Every row gives one point. Two turns around zero, p and q, are shown by what they do to some points. Write where each new point lands after one turn and then the other. Backwards means that the second turn is done in reverse. Each puzzle has new turns, and all numbers are rounded.

Turn p:
[-0.08 -0.36] -> [-0.06 -0.36]
[-0.19  0.15] -> [-0.20  0.14]
[0.26 0.21] -> [0.25 0.22]
Turn q:
[-0.52  0.02] -> [-0.52  0.05]
[ 0.11 -0.20] -> [ 0.10 -0.21]
[0.34 0.05] -> [0.34 0.03]
[ 0.04 -0.09] -> [ 0.03 -0.09]
[0.03 0.22] -> [0.04 0.22]
Where do these land?
p, then q: [-0.18  0.45] -> [-0.18  0.45]
q, then p: [-0.08 -0.12] -> [-0.08 -0.12]
q, then p: [ 0.26 -0.12] -> [ 0.26 -0.12]
q, then p: [-0.26 -0.16] -> [-0.26 -0.16]
p, then q: [ 0.25 -0.05] -> [ 0.25 -0.05]

Turn p:
[-0.26  0.13  0.01 -0.17] -> [-0.31  0.14 -0.01  0.02]
[-0.12 -0.09 -0.08  0.39] -> [ 0.09 -0.20 -0.04  0.36]
[-0.24  0.09 -0.11 -0.17] -> [-0.28  0.10 -0.13  0.01]
[0.76 0.09 0.07 0.02] -> [ 0.67  0.16  0.07 -0.33]
[-0.19 -0.11  0.24  0.14] -> [-0.11 -0.15  0.25  0.16]
[ 0.05 -0.11 -0.13 -0.21] -> [-0.06 -0.05 -0.15 -0.22]
Turn q:
[ 0.33  0.01  0.10 -0.35] -> [ 0.44 -0.03  0.12 -0.18]
[-0.10  0.00 -0.31  0.33] -> [-0.26 -0.09 -0.34  0.15]
[-0.18  0.06  0.13  0.40] -> [-0.27  0.12  0.01  0.35]
[-0.26 -0.08 -0.28 -0.15] -> [-0.24 -0.08 -0.11 -0.31]
[ 0.07 -0.35  0.13 -0.29] -> [ 0.12 -0.28  0.31 -0.19]
[ 0.13  0.44 -0.06  0.13] -> [ 0.14  0.34 -0.28  0.13]
[ 0.02 -0.09  0.31 -0.07] -> [0.08 0.01 0.32 0.06]
Where do these land?
q, then p: [-0.14 -0.09  0.21  0.16] -> [-0.06 -0.04  0.21  0.21]
p, then q: [-0.11 -0.03  0.29 -0.16] -> [-0.08  0.15  0.30 -0.05]
p, then q backwards: [-0.01  0.59 -0.07 -0.23] -> [-0.25  0.58  0.09  0.01]
p, then q: [ 0.07 -0.33 -0.42  0.14] -> [-0.02 -0.49 -0.25 -0.09]
p, then q: [ 0.19 -0.14 -0.01  0.09] -> [ 0.18 -0.18  0.02  0.01]

Turn p:
[-0.09  0.38 -0.08  0.43 -0.12  0.26  0.11 -0.17 -0.35] -> [-0.07  0.19 -0.18  0.41 -0.24  0.24  0.01  0.04 -0.48]
[ 0.31 -0.02  0.03  0.22 -0.03  0.08 -0.66  0.35  0.44] -> [-0.01  0.06  0.22 -0.02 -0.22  0.22 -0.62  0.21  0.57]
[-0.08 -0.41 -0.06 -0.08 -0.23 -0.21  0.06  0.00  0.18] -> [-0.01 -0.38 -0.05 -0.10 -0.11 -0.25  0.13 -0.05  0.26]
[ 0.29  0.07 -0.14  0.01 -0.17 -0.29  0.04  0.01 -0.06] -> [ 0.37  0.02 -0.14  0.00 -0.12 -0.20 -0.07  0.11  0.01]
[-0.15  0.29  0.05 -0.34  0.05  0.31  0.20 -0.42 -0.14] -> [-0.03  0.29 -0.06 -0.12  0.07  0.19  0.30 -0.46 -0.34]
[ 0.07 -0.08 -0.20 -0.18 -0.12  0.29  0.05  0.15 -0.04] -> [ 0.10 -0.21 -0.05 -0.24 -0.06  0.30  0.01 -0.01 -0.08]
[-0.42  0.42  0.18  0.10  0.25 -0.34  0.14  0.13 -0.05] -> [-0.32  0.46 -0.11  0.08  0.19 -0.23  0.25  0.35 -0.08]
[ 0.16 -0.03  0.32 -0.05 -0.07 -0.19  0.31 -0.01 -0.09] -> [ 0.23  0.01  0.26  0.07  0.02 -0.23  0.29  0.06 -0.08]
[-0.30 -0.44  0.00  0.06  0.18 -0.05 -0.27 -0.03 -0.28] -> [-0.42 -0.34  0.05 -0.01  0.16 -0.24 -0.27 -0.07 -0.16]
[ 0.20 -0.18 -0.10 -0.17  0.26  0.12  0.02 -0.01  0.39] -> [ 0.15 -0.10  0.03 -0.08  0.30  0.20 -0.03 -0.17  0.38]
Turn q:
[-0.23 -0.37 -0.33 -0.25 -0.08  0.47  0.05 -0.14  0.19] -> [-0.34 -0.37 -0.21 -0.42  0.13  0.23 -0.03 -0.10  0.31]
[ 0.21  0.02 -0.06  0.36 -0.11 -0.33 -0.04 -0.07 -0.03] -> [ 0.27  0.01 -0.15  0.29 -0.21 -0.25  0.00 -0.14 -0.05]
[ 0.11  0.07  0.21  0.26 -0.01 -0.11  0.42 -0.30 -0.21] -> [-0.03  0.09 -0.01  0.27  0.04 -0.12  0.43 -0.33 -0.24]
[ 0.01 -0.08 -0.30 -0.34  0.24 -0.04 -0.08  0.34 -0.45] -> [ 0.04 -0.07 -0.23 -0.22  0.25  0.07 -0.21  0.43 -0.43]
[ 0.21  0.25  0.16  0.02  0.35  0.16  0.12 -0.05  0.21] -> [0.16 0.22 0.16 0.16 0.33 0.14 0.20 0.02 0.22]
[-0.05  0.11  0.00  0.30 -0.06  0.35 -0.24 -0.29 -0.33] -> [-0.19  0.02 -0.10  0.31  0.07  0.28 -0.29 -0.39 -0.13]
[ 0.26  0.31  0.15  0.03 -0.28  0.37  0.13 -0.07  0.23] -> [ 0.06  0.29  0.03  0.02 -0.18  0.43  0.23 -0.21  0.26]
[-0.08 -0.44  0.31 -0.37  0.18 -0.28 -0.05  0.23  0.13] -> [ 0.12 -0.35  0.47 -0.32  0.04 -0.23  0.05  0.31 -0.08]
[-0.32 -0.18 -0.24  0.20  0.08 -0.32  0.00  0.25  0.12] -> [-0.13 -0.21 -0.14  0.11 -0.11 -0.42 -0.09  0.34  0.11]
[-0.15  0.08 -0.16  0.08 -0.38  0.03 -0.06  0.18  0.02] -> [-0.17  0.06 -0.18 -0.02 -0.39  0.06 -0.12  0.08  0.06]
[ 0.03  0.22  0.27 -0.29  0.07 -0.29 -0.24 -0.09  0.12] -> [ 0.20  0.30  0.39 -0.18  0.03 -0.19 -0.16 -0.01 -0.01]
Where do these land?
p, then q: [ 0.12 -0.07 -0.55 -0.09  0.06 -0.37  0.15 -0.15 -0.01] -> [ 0.39 -0.12 -0.48 -0.13  0.20 -0.22 -0.08  0.07  0.07]
p, then q: [ 0.00 -0.26  0.20  0.13  0.07  0.19 -0.17 -0.29 -0.12] -> [-0.12 -0.15  0.22  0.19  0.02 -0.12 -0.14 -0.35 -0.08]
q, then p: [-0.12  0.37  0.26  0.20 -0.18 -0.05 -0.31  0.18 -0.10] -> [-0.17  0.27  0.14  0.15 -0.48  0.05 -0.16  0.15 -0.10]
p, then q: [-0.11 -0.13 -0.13 -0.23  0.34 -0.36  0.15  0.01 -0.09] -> [ 0.15 -0.02 -0.06 -0.08  0.38 -0.35  0.02  0.26 -0.08]
q, then p: [ 0.50 -0.13  0.17 -0.09  0.23  0.28  0.10 -0.25  0.15] -> [ 0.31 -0.03  0.24  0.22  0.37  0.26  0.10 -0.34  0.05]
p, then q: [ 0.21 -0.32 -0.26  0.53  0.44  0.00  0.36 -0.15 -0.11] -> [ 0.20 -0.52 -0.23  0.62  0.30 -0.06 -0.04  0.04  0.05]
q, then p: [-0.10  0.09  0.01 -0.21 -0.21 -0.11  0.27 -0.05 -0.08] -> [ 0.03  0.10 -0.14 -0.19 -0.04 -0.09  0.28  0.00 -0.21]
p, then q backwards: [-0.24  0.27  0.25  0.15 -0.16  0.33 -0.25  0.06  0.33] -> [-0.25  0.34  0.22  0.05 -0.35  0.36  0.01  0.11  0.18]
p, then q: [-0.10  0.23 -0.07 -0.23 -0.17  0.29 -0.16  0.25 -0.06] -> [-0.21  0.14  0.02 -0.33 -0.05  0.36 -0.10  0.05 -0.09]
q, then p: [-0.15 -0.04  0.13 -0.16 -0.42 -0.19 -0.13  0.39  0.10] -> [ 0.01 -0.06  0.19 -0.37 -0.49 -0.08  0.10  0.16  0.01]

Turn p:
[ 0.15  0.24  0.32  0.31  0.14  0.30 -0.08 -0.25  0.18 -0.05 -0.06  0.10] -> [ 0.01  0.13  0.52  0.24  0.06  0.22 -0.10 -0.19  0.11 -0.13 -0.08  0.17]
[-0.33 -0.22 -0.23 -0.29 -0.26  0.28 -0.20 -0.03  0.19  0.24 -0.17  0.42] -> [-0.39 -0.16 -0.29 -0.29 -0.21  0.33 -0.01  0.09  0.32  0.19 -0.09  0.36]
[-0.32 -0.39  0.21  0.13  0.34 -0.39 -0.20 -0.24  0.31 -0.27 -0.29  0.05] -> [-0.27 -0.48  0.08  0.07  0.19 -0.44 -0.25 -0.11  0.24 -0.34 -0.36  0.09]
[ 0.17 -0.01  0.32 -0.10  0.03 -0.35 -0.34 -0.19  0.20 -0.26 -0.37 -0.13] -> [ 0.15 -0.10  0.18 -0.19 -0.04 -0.29 -0.39 -0.30  0.04 -0.20 -0.45 -0.04]
[ 0.25  0.19  0.08 -0.09  0.00  0.18  0.03  0.13  0.37  0.29 -0.02  0.06] -> [ 0.17  0.22  0.25 -0.06 -0.10  0.10  0.07  0.04  0.35  0.30 -0.06  0.05]
[ 0.08  0.24 -0.21  0.26 -0.21  0.07  0.21  0.26  0.33 -0.40  0.16  0.01] -> [ 0.07  0.43 -0.06  0.33 -0.40 -0.18  0.16  0.05  0.16 -0.26  0.13  0.05]
[-0.18 -0.09  0.32 -0.19 -0.02 -0.05  0.27 -0.03 -0.20 -0.02  0.36 -0.31] -> [-0.06 -0.20  0.21 -0.23  0.02 -0.09  0.24  0.03 -0.22 -0.11  0.32 -0.39]
[ 0.02  0.14 -0.14  0.24  0.10 -0.14 -0.16  0.11 -0.19 -0.20  0.42 -0.04] -> [ 0.00  0.18 -0.10  0.26  0.07 -0.18 -0.23 -0.03 -0.16 -0.07  0.42 -0.09]
[-0.21  0.09 -0.27  0.34 -0.22  0.21 -0.03  0.03 -0.34  0.35  0.10 -0.21] -> [-0.28  0.13 -0.21  0.30  0.03  0.40  0.05  0.11 -0.27  0.24  0.08 -0.29]
[ 0.20 -0.18 -0.21  0.04 -0.08 -0.30  0.02 -0.25 -0.35  0.21  0.11  0.10] -> [ 0.16 -0.33 -0.24  0.14  0.03 -0.01 -0.05 -0.12 -0.35  0.32  0.09  0.06]
[ 0.35 -0.36 -0.18 -0.33 -0.13  0.19  0.13  0.26 -0.20  0.14 -0.17 -0.18] -> [ 0.47 -0.13 -0.30 -0.27 -0.05  0.28  0.11  0.34 -0.01  0.08 -0.09 -0.15]
[ 0.12  0.11 -0.35 -0.21  0.27 -0.01  0.17  0.05  0.01 -0.32 -0.20 -0.28] -> [ 0.31  0.21 -0.34 -0.05  0.24 -0.12  0.22 -0.13  0.12 -0.29 -0.11 -0.09]
[-0.29  0.23  0.33 -0.10  0.05  0.00  0.18  0.14 -0.32  0.28  0.14  0.44] -> [-0.34  0.08  0.30 -0.25  0.17 -0.03  0.16  0.23 -0.33  0.27  0.23  0.30]
Turn q:
[-0.32  0.27 -0.18  0.00  0.24  0.02 -0.18 -0.24 -0.18 -0.06 -0.14 -0.23] -> [-0.30  0.14 -0.25  0.03  0.23  0.09 -0.05 -0.41 -0.23  0.06 -0.04  0.00]
[-0.17 -0.27  0.30  0.00 -0.43  0.28 -0.19  0.29  0.43 -0.14 -0.29  0.04] -> [-0.21 -0.01  0.41  0.16 -0.28  0.24 -0.07  0.16  0.40 -0.39 -0.39  0.04]
[ 0.03  0.36  0.12 -0.06  0.23  0.21 -0.08 -0.22 -0.03 -0.25 -0.22  0.34] -> [ 0.26  0.32  0.04 -0.12  0.08  0.16 -0.08 -0.35 -0.11 -0.06 -0.12  0.38]
[-0.01  0.19 -0.33  0.17  0.32  0.42 -0.25  0.06 -0.08 -0.04  0.15 -0.08] -> [ 0.02  0.17 -0.24  0.16  0.22  0.53 -0.19 -0.07 -0.11  0.10  0.22 -0.05]
[-0.09  0.04 -0.30 -0.10 -0.18 -0.31  0.34  0.17 -0.09  0.15  0.00  0.09] -> [-0.12  0.07 -0.30 -0.01 -0.15 -0.34  0.20  0.30  0.01  0.20 -0.02  0.07]
[ 0.32  0.04 -0.30 -0.30  0.06 -0.23  0.14 -0.06 -0.25  0.55  0.21 -0.29] -> [ 0.04 -0.18 -0.29 -0.34 -0.04 -0.20 -0.01  0.17 -0.21  0.55  0.11 -0.44]
[ 0.04  0.02 -0.23 -0.20  0.06 -0.35  0.13  0.00 -0.22 -0.03  0.25  0.27] -> [ 0.05 -0.07 -0.27 -0.23  0.04 -0.28  0.03  0.21 -0.14  0.12  0.23  0.28]
[-0.17  0.20  0.06 -0.19  0.12  0.05  0.15  0.10  0.01  0.08  0.41 -0.32] -> [-0.26  0.17  0.07 -0.24  0.19  0.07  0.21  0.05  0.04  0.16  0.33 -0.23]
[-0.25 -0.38  0.33  0.11  0.03 -0.01 -0.41  0.22  0.55 -0.02 -0.04 -0.06] -> [-0.26 -0.31  0.42  0.19  0.24  0.15 -0.21  0.05  0.51 -0.23 -0.19  0.01]
[ 0.30  0.38 -0.23  0.14 -0.08 -0.48  0.32 -0.06 -0.07  0.25  0.20 -0.03] -> [ 0.20  0.21 -0.26 -0.01 -0.09 -0.58 -0.03  0.06 -0.01  0.37  0.29 -0.18]
[ 0.15 -0.34  0.32  0.04 -0.41  0.22 -0.41 -0.06  0.16 -0.36 -0.13 -0.06] -> [ 0.00 -0.21  0.35  0.02 -0.29  0.19 -0.31 -0.05  0.09 -0.62 -0.14 -0.08]
[ 0.20 -0.17  0.09 -0.03 -0.02  0.11  0.20 -0.22  0.10 -0.03 -0.30  0.32] -> [ 0.41 -0.11  0.02 -0.04 -0.20  0.00  0.15 -0.12  0.08 -0.07 -0.28  0.19]
[ 0.00 -0.04 -0.14  0.13 -0.12 -0.15  0.32 -0.28 -0.25  0.36  0.32  0.05] -> [ 0.05 -0.22 -0.14  0.05 -0.26 -0.24  0.25 -0.05 -0.14  0.37  0.36 -0.04]
[ 0.09 -0.45  0.24  0.16  0.01  0.23 -0.04  0.06  0.25 -0.45 -0.26 -0.21] -> [ 0.14 -0.16  0.18  0.18  0.10  0.22  0.08 -0.02  0.17 -0.65 -0.25 -0.19]
[-0.11  0.16  0.24  0.13  0.18  0.01 -0.04  0.24 -0.34  0.00 -0.15  0.16] -> [ 0.01  0.20  0.24  0.19  0.19  0.00  0.01  0.08 -0.36  0.09 -0.11  0.21]
Where do these land?
q, then p: [ 0.00  0.16  0.07  0.28  0.09 -0.07  0.19  0.12 -0.21  0.04  0.23  0.38] -> [ 0.09  0.08  0.22  0.21 -0.01 -0.12 -0.03  0.15 -0.21  0.31  0.29  0.21]
p, then q backwards: [-0.38  0.09 -0.35  0.07 -0.33  0.12  0.30  0.08  0.16  0.13  0.21 -0.18] -> [-0.33  0.05 -0.30  0.07 -0.29  0.18  0.41  0.02  0.01  0.12  0.12 -0.31]
q, then p: [-0.18  0.11  0.26  0.21 -0.19  0.42  0.35 -0.35  0.18 -0.04 -0.33  0.07] -> [ 0.04 -0.02  0.35  0.21 -0.36  0.20  0.39 -0.35 -0.17 -0.11 -0.28  0.15]
q, then p backwards: [-0.33 -0.36 -0.27  0.12 -0.30 -0.07  0.11  0.28  0.05  0.03 -0.09 -0.34] -> [-0.51 -0.32 -0.17  0.35 -0.13  0.02  0.17  0.13  0.15  0.02 -0.05 -0.18]
q, then p: [ 0.08 -0.16  0.15  0.13  0.35  0.33 -0.22  0.35  0.28 -0.03 -0.17  0.05] -> [ 0.15  0.17  0.34  0.12  0.23  0.24 -0.15  0.21  0.34 -0.25 -0.19  0.09]
q, then p: [-0.15  0.34 -0.14 -0.31  0.39 -0.22 -0.29  0.34 -0.30  0.30 -0.31 -0.40] -> [-0.32  0.19 -0.22 -0.23  0.81  0.09 -0.06  0.04 -0.09  0.22 -0.28 -0.20]
p, then q: [ 0.19  0.12  0.02 -0.04 -0.17  0.14 -0.07 -0.14 -0.12  0.18  0.37 -0.18] -> [-0.01 -0.07  0.14 -0.11 -0.18  0.19 -0.01 -0.12 -0.10  0.14  0.31 -0.31]
p, then q: [ 0.26 -0.02 -0.09 -0.09 -0.03 -0.26 -0.32 -0.10 -0.18  0.36  0.15  0.35] -> [ 0.05 -0.41  0.04 -0.04 -0.11  0.11 -0.32  0.06 -0.10  0.49  0.05  0.11]
q, then p: [-0.21  0.02  0.18 -0.17 -0.05 -0.18  0.23 -0.14  0.41 -0.16 -0.02  0.28] -> [-0.01 -0.09  0.15 -0.12 -0.21 -0.36  0.22 -0.17  0.23  0.01 -0.10  0.36]
q, then p: [ 0.25  0.15  0.38  0.03 -0.26 -0.12 -0.28  0.03 -0.19 -0.16 -0.24 -0.39] -> [-0.04  0.08  0.10 -0.22  0.07 -0.09 -0.36 -0.23 -0.39 -0.31 -0.20 -0.32]
q, then p: [ 0.04 -0.27 -0.17  0.30  0.05 -0.20 -0.20 -0.20 -0.19 -0.18  0.32 -0.10] -> [ 0.02 -0.32 -0.23  0.27  0.04 -0.08 -0.24  0.03 -0.04 -0.18  0.40 -0.10]
p, then q backwards: [ 0.10 -0.09  0.05 -0.35  0.36  0.04  0.26 -0.14 -0.16 -0.02  0.23  0.07] -> [ 0.06 -0.16  0.16 -0.08  0.39 -0.08  0.19 -0.19 -0.02 -0.12  0.37  0.08]
q, then p backwards: [ 0.31 -0.34 -0.33  0.18  0.26  0.03  0.16 -0.02  0.38 -0.14  0.01  0.30] -> [ 0.42 -0.44 -0.41 -0.09  0.29  0.16  0.07  0.04  0.16 -0.11 -0.07  0.01]
q, then p: [ 0.01  0.25  0.25 -0.37 -0.19  0.04 -0.21 -0.12 -0.12 -0.32 -0.34  0.07] -> [-0.08  0.13 -0.01 -0.46 -0.02  0.05 -0.12 -0.31 -0.27 -0.22 -0.20  0.28]
